Every row gives one point. The last column is the point's height on a tilted bowl or saddle (a function of degree 2), plus a little noise. Along how many of its main directions does it bend up, bend down or stay straight?

Points (9 x 3):
16  -15  0
-38  -6  19
-7  -11  1
2  -13  -1
59  20  60
-14  15  14
-8  -12  1
-60  -25  49
-17  26  25
Directions: 2 up, 0 down, 0 straight

Points (16 x 4):
-1  -19  -9  5
60  -2  6  57
0  -53  8  -2
38  -35  38  46
-42  49  -26  48
9  49  3  18
-58  44  1  60
-27  41  -26  30
0  -52  3  -1
-41  -16  46  23
11  14  -29  14
-11  -53  5  -6
-53  -46  -31  31
36  17  -26  28
3  20  -32  17
-14  21  -10  10
Directions: 2 up, 0 down, 1 straight

Points, 22 rows:
2  8  -20  12  -2
30  23  2  -40  -25
-3  26  14  -26  -15
7  -38  51  -8  -23
-21  -26  -7  24  -2
10  -16  26  37  -14
51  41  36  -50  -60
-39  3  -11  -2  -8
-9  3  -24  -13  -3
-14  52  -41  2  -34
-2  -4  -31  30  -3
-30  -4  32  -60  -35
43  -50  -2  23  -25
-19  -24  5  58  -20
-52  57  -9  -12  -54
-17  -11  5  -53  -19
9  -60  -5  -58  -40
-7  57  -12  9  -33
-29  5  -10  -2  -4
-19  29  2  -19  -16
17  14  -15  15  -6
23  -42  -21  12  -8
Directions: 0 up, 4 down, 0 straight

Points:
-29  22  7  17  24  6  -39
12  27  -16  -15  -18  -5  -8
0  -13  -44  6  25  -15  -9
-17  -56  -32  -16  2  21  34
1  4  -16  -9  -30  12  -6
30  6  7  -31  -42  13  23
-35  24  -14  -42  10  24  -29
11  -1  -34  -36  11  -13  -3
0  -40  -4  -5  23  -8  -1
19  16  39  -6  -19  18  17
2  -12  -10  28  21  18  0
-17  14  23  -9  28  30  -5
-30  8  17  -1  -7  23  -7
-27  -13  -25  29  15  38  14
10  18  -15  -20  38  33  1
-39  15  4  16  -29  0  -31
-10  59  -8  -43  -48  13  -52
20  -25  2  39  8  13  4
37  9  13  60  -20  -49  33
-19  -1  -16  13  -6  -38  -27
30  2  3  13  41  -19  -4
20  1  -31  6  20  0  2
46  -1  -32  -20  13  2  25
9  -59  22  -8  27  -15  -8
32  17  5  -16  26  9  20
3  10  27  6  -23  13  2
-8  14  -4  -11  -24  -20  -23
-11  13  -10  2  7  -47  -31
3  0  20  -31  19  -18  6
-15  0  -55  -30  -7  -13  -41
-44  24  8  11  20  -20  -60
12  -16  14  -12  -44  11  10
40  22  -1  22  17  33  -9
36  51  -42  -5  25  10  -5
33  8  22  -14  -50  -34  11
-17  0  20  10  -45  -30  -22
-11  -13  8  42  56  -28  -37
7  22  -44  -3  28  17  -19
21  13  -46  34  0  -9  12
2  21  7  -31  -13  13  8
-3  -57  -16  -17  -3  16  31
-40  -25  1  -24  5  13  8
-29  -27  1  20  -16  37  32
3  -3  13  -1  3  25  11
Directions: 2 up, 3 down, 1 straight

Points:
-38  -12  -21  11  0  -3  6
-31  2  -16  -6  8  3  4
-13  -19  -24  -17  14  -16  -3
-10  6  11  3  -9  -33  -12
-9  18  -10  -10  -11  40  -2
-5  -29  45  10  -60  -15  -60
-6  5  40  8  -35  -12  -33
-34  26  14  -21  22  -1  -10
-8  16  -16  12  -13  -3  -1
-19  -16  -28  -19  6  13  1
2  -38  5  26  -3  16  -14
-18  4  14  -16  49  18  -12
-57  56  38  -18  25  -17  -31
3  -1  5  -10  13  -14  -4
43  8  -12  -15  -11  7  -2
16  17  13  -26  -10  -27  -17
-13  21  31  27  -28  3  -27
-45  9  -4  -1  1  -26  -3
-1  -21  -31  13  26  31  -1
52  -4  -1  -17  27  -5  -5
-13  -3  20  21  -2  -19  -13
-34  -26  26  -6  -24  -17  -25
-20  2  -26  30  -12  -15  0
13  -27  -30  29  -17  -15  -8
6  -13  -16  7  46  14  -6
-33  -18  -7  0  -34  -9  -8
-24  -38  -16  -49  -38  -11  -33
-5  -39  -29  -26  -31  -4  -14
2  18  55  -7  21  9  -25
0  -48  5  -31  7  -1  -21
-4  21  -5  19  -39  12  -13
-37  7  -17  4  -48  12  -9
-17  3  -11  19  -22  -38  -11
26  -12  18  -36  25  -4  -13
5  -14  -1  -10  1  -13  -4
-21  24  30  -11  34  -27  -18
10  32  3  -2  -39  4  -19
-42  11  21  49  0  20  -19
-6  -32  -26  -1  29  -2  -5
4  24  26  -21  -39  -22  -33
42  3  5  -23  22  45  -3
31  7  -22  -14  6  -11  -2
Directions: 0 up, 5 down, 1 straight

Points, 63 rows:
-2  11  19  -9  11  -47  -6  -7  -60
-14  -13  3  7  15  -36  1  -4  -59
-60  -2  9  30  7  9  -14  -1  -34
2  17  -1  30  -6  -10  19  28  2
21  -3  -14  -21  -30  33  -2  1  5
21  6  -14  17  -17  -3  -43  -12  26
-13  -3  -5  7  33  10  -25  -6  -12
3  -22  2  -9  -30  -4  -4  -24  6
-9  -3  -2  -16  -5  -34  15  -9  -39
11  -22  54  -2  47  -15  14  -13  15
-9  -10  24  4  -2  14  23  4  2
-5  15  -18  -35  12  -6  2  35  31
21  2  3  -25  -1  16  -3  -17  3
1  -12  -1  1  16  -17  -54  -22  8
23  12  -9  43  -29  0  11  -20  39
-10  13  -14  -11  -4  -1  7  -15  -13
4  -16  16  4  -12  -14  18  -30  -29
-36  -14  -23  -36  15  9  24  1  -24
18  27  -16  -35  11  -27  -20  2  -3
15  31  -9  -7  -18  7  -7  -10  -13
9  -5  -40  8  15  -33  -23  5  -5
-36  10  18  -19  5  1  7  9  -2
15  -20  43  -40  -7  14  32  -24  -16
-14  0  -25  24  31  -3  20  0  -14
-12  8  24  14  14  20  21  41  20
-7  -9  -14  7  27  -28  5  19  -42
-19  12  -1  -4  9  -44  4  26  -40
-2  16  -12  5  -4  21  -2  6  -5
3  -6  -11  -8  14  -22  13  -17  -26
-31  10  -9  -16  -7  -10  -26  4  -7
-1  -6  42  -5  2  16  28  -43  -12
-9  -8  -5  -50  -7  32  0  -8  -8
16  -26  -35  -43  20  43  30  18  9
2  18  -3  -12  0  -33  -20  8  -30
-5  39  13  -19  14  -3  -46  -9  -40
7  -32  -6  12  8  44  18  1  -21
-31  -10  3  -12  -1  -17  0  -13  -30
32  -20  -6  2  11  -13  -17  -4  18
7  -1  28  16  -2  1  5  15  12
-11  -8  24  -12  -3  10  13  -51  -34
12  1  19  28  5  -4  13  -3  8
33  -11  17  6  34  -4  -16  38  13
4  -10  -27  -3  20  -9  15  0  -7
-3  -24  -9  2  15  -7  36  23  -29
-20  25  -8  3  28  2  19  22  4
23  -22  13  8  24  20  12  19  20
-37  20  -1  -16  -4  4  -12  43  0
27  17  9  4  -32  -16  -16  8  -1
-2  -8  17  11  -6  -11  8  24  -8
3  40  1  1  -15  46  -3  23  -22
3  18  4  11  -4  0  3  19  -1
-11  -25  8  16  18  -12  0  31  -51
-26  15  8  -10  3  -22  5  18  -13
23  3  7  26  -23  26  20  -8  27
24  25  21  -9  -30  6  13  9  13
12  11  10  8  -9  12  18  18  16
20  -28  -13  -51  -11  -21  -5  -13  20
10  11  28  -31  13  51  0  15  21
-16  16  -23  0  7  24  9  -6  -12
8  -8  -12  16  13  -16  -11  19  -23
-15  -13  -41  8  -24  -2  -12  -10  29
-15  -37  -18  -5  3  11  5  41  -30
1  8  12  -6  8  -36  -12  -23  -46
Directions: 4 up, 3 down, 1 straight

Points, 76 rows:
12  3  17  18  -14  6  -16  -23  1
16  9  18  -27  17  0  -29  -13  -21
26  1  -22  -43  1  13  -9  -49  -55
1  -11  -18  -17  -3  -30  29  -3  -30
46  32  -20  -10  -24  -14  -12  -7  16
-11  14  -14  7  40  -12  23  12  -43
-24  -14  -14  0  25  -6  2  -15  -31
-14  -18  -23  -16  1  7  -9  -24  -28
-7  36  5  -27  -7  25  26  -5  24
36  15  8  6  -16  -5  13  -18  29
-9  -23  5  -5  -10  30  -13  3  -15
-30  -38  25  -25  3  13  13  11  -44
-22  4  18  8  -5  11  -21  -14  -8
36  -21  4  14  -30  31  4  -26  -13
-7  -18  -2  6  -1  -15  -24  19  -8
6  6  -37  -24  -36  11  19  -21  -6
-21  -23  20  1  -3  -9  12  -19  -9
5  -15  -8  -14  3  -13  -12  20  -8
-17  -37  -22  -1  12  -4  -4  -21  -39
-10  -24  10  -18  9  13  -24  -22  -34
21  1  -28  10  -25  -8  25  6  -3
6  22  -4  23  9  14  9  -1  4
-8  -7  22  -8  -3  21  1  -5  -6
-14  2  12  -7  -8  30  -17  16  -7
-10  6  -33  -13  17  19  41  -25  -23
-6  14  -26  1  -7  -9  -10  -2  -9
-14  -8  -60  0  22  16  28  5  -34
14  -26  43  -18  -3  -33  -28  7  4
24  6  -4  20  -4  24  -6  11  8
39  0  -7  -3  -17  0  4  1  12
-14  3  12  -4  -8  4  20  14  -1
-16  1  17  -8  5  19  42  -3  -2
-15  -2  -3  -6  20  -19  -23  36  -20
-4  -1  -12  -23  6  -20  -4  -11  -24
-40  20  -35  -7  3  -39  24  -9  -24
-20  12  -11  -15  24  -10  -6  36  -28
16  -15  4  17  43  -13  19  39  -31
1  12  -18  -34  -1  -14  7  -4  -21
-30  -34  10  4  -4  -12  5  7  -17
-4  -30  -15  -15  10  -19  -7  13  -21
-6  -35  -11  18  4  19  -7  -6  -28
-10  27  24  -15  -18  31  27  -4  33
6  14  -7  30  0  0  -9  -12  -9
15  21  -4  -2  -16  -17  25  -18  17
-9  24  -13  18  -12  3  2  31  -3
15  27  1  -8  22  -19  -2  24  -11
-21  24  11  25  -8  -11  -4  20  -4
-6  -5  -26  -8  23  10  8  15  -18
21  -20  24  12  4  5  3  12  -1
-17  -9  23  -10  2  -2  11  10  -14
5  -7  0  11  -3  -14  12  2  -4
-1  26  -5  47  19  10  -4  -9  -20
5  -25  -24  5  -3  -40  3  -15  -27
36  15  15  -1  -30  -10  11  -20  39
3  -32  -3  19  -2  37  1  -34  -31
7  3  -20  20  -20  -25  -35  -15  -15
18  12  2  -3  19  4  12  19  1
12  -7  -3  10  21  21  12  -36  -16
-20  -5  19  -20  4  -3  -14  -15  -22
38  10  4  0  -11  9  -7  3  20
6  -7  -12  -15  20  -25  -2  -53  -60
-37  -39  1  12  -22  -25  5  -22  3
-5  1  -10  15  -23  -8  14  12  4
13  16  -40  -29  -29  20  11  -22  0
-1  -17  -32  24  -6  3  -23  41  -11
10  -8  7  8  7  8  19  20  -6
-30  -12  -18  9  -12  9  -13  12  -4
8  -13  -7  -11  13  15  29  -21  -23
-9  -15  27  32  -12  6  -4  -25  -1
1  -7  -9  -16  -18  16  47  8  -11
-13  -1  -9  -21  -6  25  -19  27  0
12  44  15  9  -29  -2  -24  5  15
22  1  -7  2  34  -15  41  3  -33
10  -1  -21  -3  -31  -6  1  -6  1
-26  -7  18  2  -33  5  -13  -38  4
16  -27  26  41  12  12  8  -13  -15
Directions: 3 up, 4 down, 1 straight

Points, 66 rows:
3  4  21  -4  7  -41  10  8  -7
-1  -24  -1  -11  14  -6  -20  -2  -14
37  -2  -44  10  11  6  -25  19  -10
2  10  -12  2  10  -30  2  -19  3
-38  -14  17  -10  15  1  13  -8  -9
-19  -16  -33  -13  11  1  29  5  0
-27  -3  -12  -23  -19  10  -10  32  -28
-36  1  4  -15  27  -2  -24  16  -10
-5  -23  -28  42  18  4  0  23  -10
-9  -13  -10  14  -12  38  6  3  -20
-17  13  8  -11  -16  -6  24  9  -9
1  30  34  -2  -14  23  -8  18  1
-10  9  -23  -21  16  21  -23  25  -27
17  -20  -21  13  9  -22  -9  32  -9
17  -47  -41  5  -3  -15  -17  10  -21
-13  -3  -30  -15  -1  -32  12  25  -5
-1  4  -5  -15  -45  30  14  4  -27
8  13  3  -15  -8  36  9  17  -7
28  -6  10  -1  -7  18  4  5  3
-10  -25  7  -8  29  6  16  -21  -16
24  14  5  -1  24  13  1  26  9
-23  13  4  0  7  1  1  -14  3
18  10  7  21  -3  1  5  5  4
-12  9  -21  11  9  23  12  -18  -3
-15  1  -6  -10  31  2  24  26  -12
2  20  3  -11  -4  27  14  -25  -10
-23  3  2  38  12  14  30  -20  -14
-7  15  -11  -17  -19  2  -5  -3  -5
-28  -11  -39  -4  3  -8  20  -36  20
7  -11  14  -22  13  4  10  21  -6
21  23  25  19  8  -11  -4  -9  -3
-15  -5  3  -15  -4  1  4  -8  -2
20  11  -22  -11  -11  -11  0  -3  1
12  -9  30  -23  -35  -19  -12  -5  -14
32  -13  10  -1  6  5  -5  29  4
-1  32  16  19  -2  21  -46  3  -20
3  -23  4  1  3  -22  10  22  -8
5  -17  21  -8  -26  -5  -33  10  -21
-14  -18  -19  33  -24  -4  35  -8  3
-48  -1  17  -23  -20  13  21  7  -28
-7  1  5  -10  -7  -9  10  -5  1
3  12  -48  -9  4  -7  -3  5  -1
29  3  2  0  -2  5  13  -7  6
12  35  -16  -37  -14  -21  -9  0  -13
5  8  27  12  -4  3  15  52  -1
-5  5  13  34  -6  32  -9  13  -21
-27  10  28  52  -2  28  -44  15  -60
-6  -13  7  -18  -15  -21  20  -18  -6
0  11  -17  9  -24  30  -1  11  -14
-31  11  -29  28  -16  -14  1  0  -2
-37  -7  -9  7  7  2  23  -17  2
31  -30  0  -18  14  -43  17  -16  -25
-10  -17  1  37  -7  16  27  32  -13
-30  25  -8  -25  -10  -23  15  -14  0
17  34  26  -19  -24  -18  3  -15  -7
8  -23  31  -16  7  2  -1  -5  -13
-2  -22  -13  14  -3  -7  5  3  -1
-7  -20  26  -14  -3  -11  17  54  -23
24  -7  41  -5  -20  -20  -33  27  -11
-33  28  10  40  6  -5  25  6  -24
-16  -14  9  3  4  -15  37  -2  -9
-6  -25  15  17  -19  -11  33  13  -16
14  -2  -5  -9  5  6  14  -18  0
-60  15  0  -10  -15  -36  -10  -23  27
18  11  2  -45  3  -22  -37  -30  -11
0  4  -7  10  23  -7  20  15  2
Directions: 2 up, 6 down, 0 straight

Points:
0  -18  11  -11  4  -9  -14  18  -10
-21  -19  21  -15  -4  39  17  15  -47
29  -25  -2  -7  -16  -3  -8  -11  -13
-13  1  11  -4  -9  8  5  22  -6
10  -2  9  -8  -13  6  -6  7  -1
-2  7  -18  12  15  1  4  -15  -4
-13  6  22  29  -26  16  2  1  -26
-3  -6  7  5  24  4  6  -2  -2
4  -5  12  -8  -9  -7  -5  20  -3
6  -8  2  -13  25  -17  -5  -10  -4
3  -6  0  14  25  23  -33  -4  -49
21  -33  2  14  20  21  14  9  11
-24  -18  12  8  17  -29  -15  -28  -35
-14  27  -2  9  19  18  -11  26  -48
-5  -17  2  16  -21  -2  21  2  -3
4  2  4  -8  7  16  -16  3  -15
6  1  -39  7  -8  -3  -12  9  -6
4  -22  -5  -13  -5  11  3  10  2
-16  -16  -14  14  -25  28  -21  11  -36
-18  -23  -10  -5  -10  6  -8  15  -15
6  10  0  -11  1  19  -14  -7  -12
23  8  -1  12  -17  23  -11  11  -11
12  -26  19  -26  11  10  -4  5  -12
-2  3  -3  -26  -21  -33  -17  -1  -13
-17  15  18  15  13  16  -14  20  -48
19  -18  -26  -7  2  19  -3  21  -3
17  -4  -8  15  9  -8  4  -25  -7
8  15  -12  -9  4  -3  4  7  6
18  7  9  -27  -2  12  -11  35  -26
7  3  5  7  -17  22  2  -22  -11
-12  19  12  14  26  4  5  -24  -30
8  -20  6  -21  -3  0  3  -10  -2
35  -9  12  -6  8  10  -15  2  -16
14  9  0  -13  2  18  21  -36  -18
1  -19  29  28  6  8  -38  -4  -60
-40  0  -5  -4  -24  2  -9  -12  -9
-23  -5  -4  -23  8  -4  7  -60  -44
2  -17  -11  -17  13  -1  -5  -2  2
-6  -15  -5  14  -16  -16  10  0  3
-21  10  3  -8  12  4  14  15  -8
-9  8  1  -10  -6  16  12  1  4
-5  -13  6  29  11  -28  7  -18  -11
35  -2  2  -1  -26  -21  24  -25  -24
34  17  11  -15  8  15  -5  5  -22
0  7  22  21  0  5  20  -22  -17
-15  -1  32  -2  13  20  -4  28  -46
-24  -1  -11  21  -12  0  -5  -1  -11
15  16  -5  16  22  -6  -16  14  -27
13  8  -3  3  -3  -19  13  11  12
1  -22  15  -15  19  -15  -22  11  -21
3  -29  14  4  -18  -5  -5  -26  -28
-12  -1  0  17  7  -2  4  -9  -4
9  -6  -11  0  -10  -11  -5  -13  2
-29  -1  4  8  -2  14  -34  -9  -42
28  -1  16  -4  -6  -5  26  15  11
27  8  -16  25  10  -4  21  -28  -19
8  27  -10  -10  -5  8  -12  19  -10
26  -2  10  -10  -4  4  7  6  4
-5  1  -19  -3  2  -26  -16  7  -7
-10  -14  -4  35  -10  -3  -8  18  -21
-14  -5  20  -12  -14  1  10  -14  -7
-29  6  -22  -7  5  -11  -10  12  -17
Directions: 1 up, 7 down, 0 straight

Points (61 x 9):
2  -39  -4  5  8  14  9  15  -2
-22  10  22  35  -8  -28  -1  -27  15
-5  -8  -15  -11  9  -12  8  -29  -3
25  31  23  28  -10  7  -7  23  24
33  29  -11  -28  -13  5  29  -33  7
-13  -20  -5  28  -8  -6  10  21  2
17  -4  -12  -2  -8  -4  42  38  3
3  2  13  -29  6  12  8  -7  5
15  33  5  9  17  8  -5  4  14
7  2  7  13  -4  -1  11  -48  -6
-8  23  -35  -4  -15  -22  -26  39  4
9  1  10  -19  -1  7  -2  5  7
-11  -11  -34  -34  7  1  -2  5  8
-16  -14  -3  -11  8  4  1  -2  1
-26  -3  -7  24  -8  2  17  7  -1
49  -15  -14  2  8  -5  -7  12  16
18  14  7  8  -1  -5  12  -5  -2
-9  7  -2  5  -11  14  21  -20  -9
17  -14  24  -5  22  -16  -2  -17  16
-17  15  12  -19  8  11  16  -16  -7
-3  -29  0  -45  13  11  14  23  19
-1  23  -11  -15  -41  4  -3  33  8
44  -38  34  -15  -32  6  9  33  35
-17  -13  0  -10  -7  -23  -2  25  -2
19  7  -26  -31  6  23  -11  35  30
8  0  -1  -25  18  -12  -29  -17  24
-15  5  3  0  20  6  23  11  -6
4  -32  6  5  6  41  -9  4  19
-18  -26  -22  11  -17  5  20  3  -8
20  8  -6  56  11  8  -1  -19  7
7  15  36  5  3  -10  9  6  1
-25  -13  -36  4  -8  -21  -13  16  -4
-24  27  -14  7  6  15  -39  -1  30
-3  8  -13  -12  6  -5  -1  14  4
17  6  17  -7  2  -18  25  3  -3
21  -29  -23  -15  17  -4  -30  31  19
0  13  -10  16  5  -13  13  9  0
8  17  -9  -11  10  -33  -48  1  20
27  60  -7  -6  -2  3  -2  11  19
29  -22  -1  -42  0  8  -5  25  27
15  3  2  13  1  36  -10  -38  19
-17  -5  -2  20  8  14  26  27  -1
-7  20  6  13  -24  -6  -24  -7  19
29  -7  -11  -12  -23  -4  -9  10  11
3  14  -25  -19  -29  2  14  -14  7
4  -41  -16  -8  -20  22  10  10  -2
-17  9  34  -19  12  -30  11  -9  2
19  2  -6  17  -6  1  4  11  4
12  10  14  12  -16  1  -23  29  21
21  7  29  -3  6  -2  -20  16  25
21  -5  -19  17  -15  -10  -38  -1  16
12  -21  -26  -19  11  -2  -48  15  13
4  14  -4  -25  -30  -2  -11  -22  15
51  15  16  46  -15  50  -22  -5  60
-6  13  3  2  9  -13  16  29  0
35  12  13  -18  8  -8  -32  9  36
8  29  8  17  2  -1  10  22  3
4  -21  -4  2  -19  28  -16  23  19
-34  -1  18  -17  -18  -35  3  10  -8
23  6  9  -31  19  -17  14  3  18
13  3  -12  7  -7  28  -7  11  17
Directions: 6 up, 2 down, 0 straight
